Each wall is flat, endless, passes through zero and stands at right angles to its row. A trip goes straight from one point to another. Which walls does it cross, in order?

Walls:
(1): [10  9]
(2): [11 20]
(3): [51 15]
(4): [9 0]
Trips:
[-26   8] to [  3 -20] => 4
[ 2 12] to [ 39 -19] => none
[26  1] to [-23   9] => 4, 3, 1, 2
[-47 -39] to [-13  17] => 2, 1
[ 34 -25] to [-21   9] => 1, 3, 4
[-32 -17] to [-3  0] => none
[  6 -29] to [-8 -5] => 4
[ 46 -79] to [-29 -20] => 3, 4

Walls:
(1): [ 40  55  21 -41 -53 -35  -8 -28]
(2): [ -7   0 -14   8 -21   7  41 -21]
(3): [ 35 -50  18   5 -25   8 -11  -2]
(4): [ 25  45  38   2   2  29 -14 -20]
(5): [-35 -19 -20  20   0  -1 -12  36]
(6): [-20   4  -7 -24 -48 -27  -2 -34]
(7): [-22  31 -20  -9 -18  41 -19  -9]
(8): [ 38  11  64 -10 -30  23 -19 -22]
Trips:
[ -6 -38 -21 -19   3 -77   6 -18] to [  6  -7 -19   1  29  20 -18 -10] => 2, 1, 6, 3, 7, 4
[-26  25 -10  18   7  18 -16  31] to [-34   9  -7 -50   0  14 -61   1] => 6, 1, 8
[-23   4  -7 -29 -15  -8 -41  -9] to [ 30 -14 -42   6  15 -67   0  -9] => 8, 7, 3, 5
[-18 -34  -2   6 -24  -4  29   5] to [ 30 -63 -36  14  39  -6  -8  10] => 6, 2

Walls:
(1): [ 22 -19   0 -25 -15 -14  34  56 -22  55   9 -36 -18  13 -31   3   4 -18]
(2): [ 33  16 -23   0 -40   2  -1  -5  18  13 -17  -6 -37  -4  -6  50  48  15]
(3): [-28   8 -20   3 -45  28 -41   6 -26 -10 -42  21  21  10  15  17  -2   1]
(4): [ 27   7 -51 -17  16 -18  43  32  -4 -23  -6  27  22  48 -14 -40  13 -18]
(5): [-14 -48 -15  18  -8   0   2 -35  23  38  11  -7  -2  12   5  -4  44 -50]
(6): [ 19  36   8 -36   1 -38 -56  17  16  -7  17 -15  19 -19  49  26 -22  -2]
(7): [-15   3   0  16  19  12  37 -13  44  16 -10  32  32  -2 -15 -14  29  12]
(8): [ 11  -3 -11   1   3  -5  44 -22 -30   8 -12 -23   2   3  12   1 -29 -23]
(9): [  7 -19 -48  17 -21  27  16  11 -30 -50  -7   0  11  10  -3 -19   9  36]
Trips:
[  7 -54  -9   9 -57  11 -48   7   4  -2  26   4  36  22  79  18  19   8] to [-48  23   3  49  -5 -11 -21 -14  52   3  15 -53 -27 -18 -59   7 -15   2] => 9, 3, 7, 6
[ 21 -16  20 -18  25  35 -10  14 -16  -4   4  13 -10 -73  -9  26  34 -10] to [  9  -1  33 -15   2   8 -36 -30 -48 -24 -25   2 -42 -21 -18  22  -7  -3] => 1, 3, 8
